Each row is a point. The points of each table are mixes of a few directions, plus a little noise. Count the directions of each table, and those that both share. Where both have some left over, give the other angles between the two spaces (their principal angles), to ten degrees, smallest first.

First (5 x 2)
[[-24  11]
 [  5  -2]
 [-60  29]
 [ 25 -12]
 [ 54 -25]]
Second (7 x 2)
[[  2  -5]
 [ -9  19]
 [ 15 -32]
 [-30  66]
 [ 20 -43]
 [ 19 -42]
 [-18  38]]
Directions: first 1, second 1, shared 0; angles 40

First (5 x 2)
[[-61   1]
 [-22   0]
 [ 55  -1]
 [-16   0]
 [ 44   0]]
Second (5 x 2)
[[ 10   6]
 [-56 -32]
 [-23 -13]
 [ 56  32]
 [ 14   8]]
Directions: first 1, second 1, shared 0; angles 30

First (7 x 3)
[[ -2   1 -20]
 [ -6   0 -36]
 [  7   0  50]
 [ 12   1  81]
 [-13   0 -87]
 [ -3   0 -20]
 [  4   0  29]]
Second (5 x 3)
[[ 24  41 -59]
 [-16 -16 -17]
 [-25 -45  66]
 [ 14  15   9]
 [  4   4  -1]]
Directions: first 1, second 2, shared 1

First (7 x 4)
[[-34 -21 -22  -4]
 [-14   0   3 -89]
 [ 28  15  15  20]
 [ 40  17  15  84]
 [-20 -10 -10 -28]
 [-13  -5  -4 -34]
 [ 14   4   3  51]]
Second (5 x 4)
[[-10  22  -8  12]
 [-29  37  10 -27]
 [ 61   9 -59  34]
 [ -6 -22  26 -40]
 [-17 -47  30  20]]
Directions: first 2, second 3, shared 1; angles 70

First (6 x 6)
[[ 31  -9  -8 -10  -6  20]
 [-18  46  52  -2  53 -17]
 [ -2 -11  42  -7  -6   2]
 [ 12   3 -31   7 -22 -34]
 [-15 -52 -85  18 -66   2]
 [ -7  23  31  -7  46  26]]
Second (7 x 6)
[[-29  17  36  20   2 -30]
 [ 36 -45 -27 -40 -14  44]
 [ 40 -10 -58 -33  32  73]
 [-11  23   1  40 -32 -69]
 [ 35   0   5 -10  -2  12]
 [-56   3  14  20  -3 -31]
 [-14  12  29   4  16   1]]
Directions: first 4, second 4, shared 3; angles 30

First (7 x 8)
[[-38 -29  23 -23 -25  20   8  80]
 [-30 -19   4  80  -1   1  22 -48]
 [-20  -4  -6 -28 -27 -20   6  10]
 [ 23  10  15  19  17   5   7 -45]
 [ 82  35  15  13  60  23 -17 -58]
 [  6   4 -28 -19   6   1 -28  45]
 [-21   2 -22 -42 -32 -31  -3  14]]
Second (10 x 8)
[[ -7 -25  -5 -21  10  21 -28  -4]
 [  0  -5  -1  -4   4   5  -6   1]
 [-81 -49 -13  10 -49 -28  14 -79]
 [  7 -38  -7 -42  32  49 -59  12]
 [ -2  14   2  16 -12 -17  21  -4]
 [ 38  40   9  12  10  -7  18  35]
 [ 55  41  10   1  26   9   3  52]
 [ 19 -29  -5 -44  40  53 -61  24]
 [-35   9   0  34 -41 -45  46 -37]
 [  7  41   8  37 -21 -40  50   2]]
Directions: first 4, second 2, shared 1; angles 80

First (7 x 9)
[[ -1  25  10 -20  -7 -52  63  17  -1]
 [-27 -33  16  -8 -27 -17  19   5  -1]
 [ 49  -2  -4  36  41  77 -32  10  22]
 [-22   9  -8 -17 -13 -29  -2 -17 -15]
 [ 19  -9 -16  12  41  65 -17 -27  -2]
 [-10  26  35 -18 -45 -63  18 -11   7]
 [ -8 -15 -35  16   9  19 -49  21  -9]]
Second (9 x 9)
[[-11 -35 -30   1  27  20  29  33 -13]
 [-11   6  36 -19 -29 -24  19 -43   3]
 [ 23  95   0  -9 -12 -64 -24  -7   4]
 [ -8 -24   2   0   1  11  13   1  -1]
 [ 14 -12  25  31 -34  -4 -39  49  33]
 [-12 -26   6  -2  -7  -4  26  16   1]
 [ 25 -13   6  39   2  66 -90 -10  21]
 [ -6  32 -32 -25  29 -24  38 -10 -26]
 [-15 -22 -13 -15  23  23  28 -30 -20]]
Directions: first 5, second 4, shared 4

First (9 x 11)
[[ -3  36 -29 -43  29  11  10  25 -16  12  28]
 [-12  29 -14 -33 -18  25  -5  -4 -20 -14  21]
 [  1 -60 -36  11 -33  -9  -9   5   0 -40  29]
 [  9  33  47  25  -5  24  54 -30  37  36 -21]
 [  8  -5 -59  -7  50 -10 -60   6 -52   0   4]
 [ 18  17  34  35  39  -4  32 -13  29  51 -33]
 [-17 -95   2  -7 -39 -64 -31  51  12 -59  10]
 [-15  26  64   2 -62  22  30 -25  30  -8 -19]
 [ 12  20 -10  16  39   6 -23 -19 -21  27 -21]]
Second (9 x 11)
[[-30 -10  35 -27 -55 -22 -22  24   7 -48   2]
 [ 32  45 -40  -3  91  40 -19 -32 -61  82 -40]
 [  6  19  -2  -8   6  29  -3 -24 -26  26 -23]
 [ -3   6   7 -10  -9   5  -6  -4  -7  -1  -8]
 [ 46 -10 -58  65  88  -5  51  -9  29  51  31]
 [-20 -29  24   3 -58 -24  14  19  40 -51  26]
 [ -9  -8   6  -4  -5 -20  -8  18   8 -19   9]
 [-12 -27  24   9 -70   2  29  -3  37 -38  20]
 [ -9  14   4 -26  13  -8 -36  12 -29   1 -18]]
Directions: first 5, second 3, shared 2; angles 30

First (11 x 12)
[[-27   6 -11   8  -1 -28   0   8  14  22 -21   7]
 [ -2  -2   0  12 -16  -4  15  23  24  29 -34   3]
 [ -3   2   1   9 -15 -21   3  19   8  28 -24  12]
 [-20   4   1  14 -10  -8  14  22  17  26 -40   5]
 [-62  15 -19  -3  37  -5  -5 -27   2 -26   5 -12]
 [ 28 -13   4   3 -10  42  22   9  27  -1 -10 -16]
 [  9   1  -5  -8   1 -29 -21 -11 -19  -1  26  11]
 [ 13  -3 -16 -24  26  -6 -29 -45 -21 -41  69  -8]
 [ 12   5  21  -1  -8 -10 -11   8 -39   0   4  17]
 [-10   1  -9   8 -10 -28   1  13  16  29 -20   9]
 [ 63 -16  31 -18   8  95  11 -18 -28 -65  44 -27]]
Second (9 x 12)
[[-21   3  27 -10  -5 -14   6 -11 -24  32 -40  48]
 [ -8   1   8  -3  -3  -1   4  -1 -12   9 -14  16]
 [  9  -6 -28  12  -3  50  14  48 -13 -36  22 -39]
 [ -6  -3  -3   3  -5  28  15  26 -24  -7  -9   1]
 [ -2  -5 -17  10  -5  54  22  52 -31 -27   4 -20]
 [-11   5  26 -11   0 -37  -8 -35   3  32 -25  39]
 [ 19   3  -7  -2   8 -41 -26 -38  48   0  29 -22]
 [ 27  -1 -23   7   7 -14 -20 -15  44 -23  45 -48]
 [ -4   3  15  -6   2 -28  -9 -27   8  20 -12  21]]
Directions: first 4, second 2, shared 0; angles 30, 50

First (10 x 14)
[[-30 -40  19 -24  18  12  41  38  11  10  16 -24  12 -69]
 [-30 -39  -4   9  50 -22 -27   6 -43 -18  13 -29   4 -39]
 [-32  51   0  13  21   2 -10 -14  -4  -3  28 -54  41  30]
 [-14  19 -10   7  10   5   1 -25   3  23   8  -6  26   6]
 [ -1  63 -33 -42 -17  49  47  -4  46  13  35 -17   2  82]
 [  9 -32  66  15 -33 -15   0  47   6 -24 -28   3  -3 -69]
 [-12 -21 -36  -8  10  21   2 -41   3  46  11  30  11 -18]
 [ 23 -11 -26   4 -26  23 -60  -9 -21 -42   8  14 -44  41]
 [ 62  37  -5   9  -3 -61   9  -2  -9 -16 -53  36 -35  76]
 [ 28 -27  27  14 -28 -18  -1   4   5  10 -41  47 -12 -41]]
Second (11 x 14)
[[ -8  14 -26 -11  65  30  26  10   2  -6  66   0  26  24]
 [  9  -2   3  37 -17   5 -31   3  23 -36  -2 -44   9 -10]
 [  8   2  -4  33  14  -7 -26  17 -14 -41  26 -19   1 -18]
 [ 27 -32  -5  29 -25   0 -39  -8   9 -22 -23  10 -18 -17]
 [-40  33  18 -55   0 -31  41  -2 -24  45 -29 -20  -5  38]
 [-51 -18  26 -95 -14   9  48  -8 -21  79 -36  33 -18  16]
 [-39  14  11 -69  13   6  57  -3 -13  63  -2  24   4  24]
 [-34  13  31 -36 -29  24  40  -2  23  50  -8   0  22 -12]
 [ 27 -38 -15  41   3   1 -59   5  -4 -59   4 -15 -19 -14]
 [ 56  -5 -41  42   5  -6 -20 -28  33 -20 -18  17  -5  31]
 [ 45  18   2  85 -15 -30 -39  17 -13 -50  22  13   1 -61]]
Directions: first 6, second 6, shared 3; angles 30, 60, 80

First (8 x 14)
[[-95 -39 -15  11  33 -88  75   3  87 -70 -22 -72 -26  54]
 [  6   2   1  -1  -2   6  -5   0  -6   5   1   4   1  -4]
 [ 26  10   4  -3  -8  23 -21  -1 -22  19   5  19   7 -14]
 [  0   0   0   1   1   0   1   0   1  -1   1  -2   1   0]
 [ 29  12   5  -3  -9  27 -24  -2 -27  23   7  22   8 -17]
 [ 19   8   3  -3  -7  17 -16  -1 -17  15   5  15   5 -10]
 [ 19   8   4  -2  -8  18 -15   0 -18  14   4  15   5 -11]
 [ -5  -2  -1   0   2  -4   4  -1   3  -3  -2  -2  -2   2]]
Second (9 x 14)
[[  5 -11 -16  -3  24  -9 -40 -12   5 -41 -18  -9   0   7]
 [ 19  31  21 -26  -7  16  -1  29 -14  37 -19  23  -4 -26]
 [-22 -10   5  25 -24  -2  54  -6   6  21  34 -12   2   7]
 [-21 -30 -25  16   9 -18  -3 -45   9 -21  55   7   7  54]
 [ 16  34  23 -30 -12  19   4  23 -19  57   5  43  -1 -13]
 [  4  -2   8  13  -2   2   5  29  11 -30 -65 -51  -8 -49]
 [ -3  -7 -11  -4   8  -6 -14 -22  -1  -1  30  20   4  30]
 [-19 -21 -16  17   1 -12   9 -28   7 -12  37  -2   5  32]
 [ 18  13  10 -10   4   7 -16  30  -1 -11 -59 -20  -7 -43]]
Directions: first 1, second 3, shared 0; angles 40

First (11 x 18)
[[-25  -6 -38 -34  43   4 -35 -15  42 -23 -12  28   1 -25 -12  -3   0  -4]
 [ 21  23  34  46 -31 -11  73  -9 -57  32  -6 -36  -7  48  -5  -9   0  47]
 [ 10 -60   8  12   3  44  -5  35 -10   3 -12 -22  -2  40 -19  -4 -45  41]
 [-38 -30 -45 -30   5  -1 -42 -16  42  16  13 -12 -15  17 -26   7  -6  -8]
 [ 11  34  54  23 -14 -21  11   6 -28  -6 -26  -6   7 -26   2 -37  13 -24]
 [ -8  28 -10 -26  43 -10 -26 -13  27 -39 -20  43  14 -60   8 -13  17 -27]
 [  6   8  39   4 -29 -16  43  54 -27  25  29  16 -32  34  22  29  16  28]
 [ 29 -59 -50 -23  25  64 -26  30  27 -31  33  31  20  -4  34  60 -31  12]
 [-35  23 -46 -24  24 -24 -28 -60  39  -4 -10   2   3 -24 -23 -15  17 -24]
 [ -1  36 -15   0   4 -20  -6 -46   8 -10  -5  -1  19 -36   4 -10  20 -35]
 [ 32   4  70  50 -73  -8  41  34 -61  38  14 -46  -6  36  13  -4  -2  -6]]
Second (9 x 18)
[[-67  43  18  -8 -12  30  55 -32   3 -12   7 -43  29 -40 -72   4  28 -12]
 [-41  27  12  -5  -7  18  34 -19   2  -7   4 -26  17 -25 -44   3  17  -7]
 [ 60 -38 -17   7  11 -27 -50  29  -3  11  -6  38 -26  36  65  -3 -25  11]
 [-37  24  10  -4  -7  16  31 -18   2  -6   4 -23  16 -22 -39   2  15  -7]
 [ 52 -34 -15   6   9 -23 -43  25  -3   9  -6  33 -23  31  56  -3 -22  10]
 [-89  57  24 -11 -16  39  74 -42   5 -15   9 -56  39 -53 -95   5  38 -17]
 [ 55 -36 -15   7  10 -25 -46  27  -3  10  -6  36 -24  34  60  -3 -24  10]
 [ 37 -24  -9   5   7 -17 -31  18  -3   7  -4  24 -16  23  40  -2 -15   7]
 [ 27 -18  -7   3   6 -12 -23  13  -1   5  -3  17 -12  17  30  -1 -11   5]]
Directions: first 6, second 1, shared 0; angles 60
